Rows are points. Each copy is the shape, with its points in the same order, turned, moved and blurred by noise. Is it also mirrored, or only turned?

Shape:
[[-0.28 -0.28  0.07]
 [ 0.11  0.09 -0.67]
 [-0.30 -0.41 -0.36]
 [-0.73 -0.09 -0.35]
 [-0.41 -0.39  0.07]
 [ 0.74 -0.25  0.21]
 [-0.09 -0.36  0.13]
 [ 0.20  0.13  0.54]
 [ 0.66 -0.32 -0.09]]
Copy 1 (9 x 3):
[[-0.29  0.03  0.12]
 [ 0.46  0.29 -0.26]
 [-0.06  0.49  0.07]
 [-0.33  0.44 -0.43]
 [-0.43  0.17  0.10]
 [ 0.44 -0.46  0.53]
 [-0.14 -0.05  0.25]
 [-0.10 -0.73  0.04]
 [ 0.50 -0.18  0.53]]
Copy 1 is: mirrored
Copy 2 (9 x 3):
[[-0.23  0.34  0.11]
 [ 0.41 -0.24 -0.31]
 [ 0.07  0.43 -0.37]
 [ 0.56  0.54  0.08]
 [-0.21  0.49  0.08]
 [-0.84 -0.58 -0.02]
 [-0.28  0.24  0.04]
 [-0.50 -0.23  0.54]
 [-0.57 -0.41 -0.35]]
Copy 2 is: only turned
Copy 3:
[[ 0.11  0.23 -0.46]
 [-0.55  0.62  0.02]
 [-0.13  0.44 -0.58]
 [ 0.24  0.85 -0.37]
 [ 0.19  0.27 -0.64]
 [-0.53 -0.47 -0.02]
 [-0.04  0.07 -0.42]
 [ 0.20 -0.31  0.15]
 [-0.67 -0.23 -0.10]]
Copy 3 is: mirrored

Shape:
[[-0.23  0.14  0.18  0.08]
 [-0.21  0.39 -0.19  0.16]
 [ 0.60 -0.59 -0.47 -0.58]
 [ 0.01 -0.02  0.00  0.50]
 [-0.15  0.59 -0.27  0.23]
 [-0.19  0.34  0.07  0.26]
 [ 0.13 -0.21 -0.32 -0.42]
 [ 0.30 -0.34  0.42  0.09]
 [ 0.63  0.20 -0.56 -0.66]]
Copy 1:
[[-0.03  0.09  0.34  0.08]
 [ 0.10 -0.15  0.13 -0.21]
 [ 0.34 -0.14 -0.90  0.90]
 [-0.20 -0.51  0.12  0.15]
 [ 0.06 -0.18  0.04 -0.43]
 [-0.15 -0.05  0.28 -0.13]
 [ 0.35  0.02 -0.44  0.44]
 [-0.44 -0.01 -0.08  0.72]
 [ 0.33  0.15 -1.01  0.11]]
Copy 1 is: only turned
Copy 2:
[[ 0.10  0.21 -0.30  0.02]
 [-0.15  0.51 -0.37  0.24]
 [ 0.11  0.42  1.10  0.26]
 [-0.08  0.59 -0.18 -0.34]
 [-0.35  0.61 -0.45  0.30]
 [-0.09  0.37 -0.44  0.03]
 [ 0.15  0.38  0.46  0.38]
 [ 0.08  0.03  0.23 -0.45]
 [-0.46  0.31  0.73  0.71]]
Copy 2 is: mirrored

Shape (12 x 6):
[[-0.14 -0.36  0.18 -0.32  0.15 -0.18]
 [-0.38  0.02 -0.24  0.49  0.14 -0.26]
 [ 0.62  0.50 -0.37 -0.02 -0.21  0.21]
 [ 0.07 -0.05  0.22  0.29  0.24 -0.42]
 [-0.01  0.19  0.42  0.23  0.41 -0.44]
 [-0.21 -0.23 -0.18  0.49  0.05 -0.48]
 [-0.13  0.56 -0.45 -0.26 -0.19 -0.04]
 [-0.07 -0.12 -0.02 -0.11 -0.21  0.39]
 [ 0.13  0.75  0.66 -0.37  0.90  0.46]
 [ 0.53  0.67  0.31 -0.58  0.27 -0.15]
 [ 0.36  0.56 -0.49  0.35  0.47 -0.37]
 [ 0.26 -0.18  0.27 -0.44  0.34  0.17]]
Copy 1 (12 x 6):
[[ 0.22 -0.07  0.02  0.05  0.25  0.41]
 [ 0.05 -0.55 -0.47 -0.27 -0.20 -0.13]
 [-0.59  0.20  0.36  0.12 -0.50 -0.39]
 [ 0.08 -0.64  0.01  0.21  0.07 -0.02]
 [ 0.30 -0.77  0.26  0.13 -0.04  0.00]
 [-0.10 -0.65 -0.45 -0.07  0.08 -0.09]
 [-0.29  0.09  0.20 -0.57 -0.44 -0.03]
 [ 0.06  0.37 -0.07 -0.01  0.03 -0.18]
 [ 0.87 -0.05  0.87  0.38 -0.79  0.16]
 [-0.03 -0.14  1.07  0.15 -0.34  0.20]
 [-0.43 -0.71  0.11  0.07 -0.78 -0.04]
 [ 0.14  0.11  0.30  0.41  0.01  0.38]]
Copy 1 is: only turned
Copy 2 (12 x 6):
[[-0.28 -0.21  0.08  0.29  0.16  0.51]
 [ 0.67 -0.39  0.36  0.35  0.11  0.02]
 [-0.30 -0.83  0.23 -0.13 -0.35 -0.64]
 [ 0.24  0.01  0.62  0.11  0.05  0.27]
 [ 0.07  0.17  0.74  0.22  0.02  0.24]
 [ 0.69 -0.28  0.36  0.04  0.10  0.33]
 [-0.15 -0.87  0.29  0.34  0.29 -0.45]
 [-0.18 -0.34 -0.28  0.29  0.02  0.01]
 [-0.89  0.15  0.72  0.89 -0.60 -0.14]
 [-0.89 -0.28  0.86  0.12 -0.19 -0.19]
 [ 0.27 -0.69  1.05  0.05 -0.37 -0.19]
 [-0.59 -0.15  0.17  0.27 -0.33  0.32]]
Copy 2 is: mirrored
Copy 3:
[[ 0.02 -0.53 -0.12 -0.06 -0.12  0.04]
 [-0.50  0.20 -0.06  0.01  0.33  0.15]
 [ 0.49  0.68  0.28 -0.47 -0.14 -0.14]
 [-0.10 -0.08  0.21  0.32  0.23 -0.09]
 [-0.28 -0.10  0.33  0.36  0.07 -0.38]
 [-0.28  0.03 -0.03  0.16  0.55  0.18]
 [-0.03  0.39 -0.18 -0.68 -0.03 -0.35]
 [ 0.12  0.12 -0.24 -0.19 -0.41  0.26]
 [-0.33 -0.07  0.72 -0.07 -1.08 -0.66]
 [ 0.37 -0.03  0.44 -0.29 -0.41 -0.86]
 [-0.18  0.43  0.68 -0.37  0.42 -0.28]
 [ 0.23 -0.40  0.29 -0.16 -0.51 -0.02]]
Copy 3 is: only turned
Copy 4, 12 rows:
[[ 0.33  0.24 -0.21 -0.33 -0.12 -0.08]
 [ 0.20  0.12  0.72 -0.51  0.25 -0.04]
 [-0.29 -0.56  0.22  0.30  0.18  0.45]
 [ 0.25  0.32  0.40 -0.33 -0.16  0.37]
 [ 0.33  0.51  0.50 -0.09 -0.23  0.35]
 [ 0.29  0.10  0.56 -0.73  0.16  0.17]
 [ 0.18 -0.27  0.27  0.30  0.58 -0.04]
 [-0.31  0.00 -0.07 -0.18  0.15 -0.18]
 [-0.04  0.47  0.31  0.98 -0.73 -0.15]
 [ 0.29  0.05 -0.05  0.80 -0.21  0.49]
 [ 0.36 -0.41  0.91  0.12 -0.07  0.42]
 [ 0.07  0.08 -0.27  0.06 -0.48 -0.01]]
Copy 4 is: mirrored
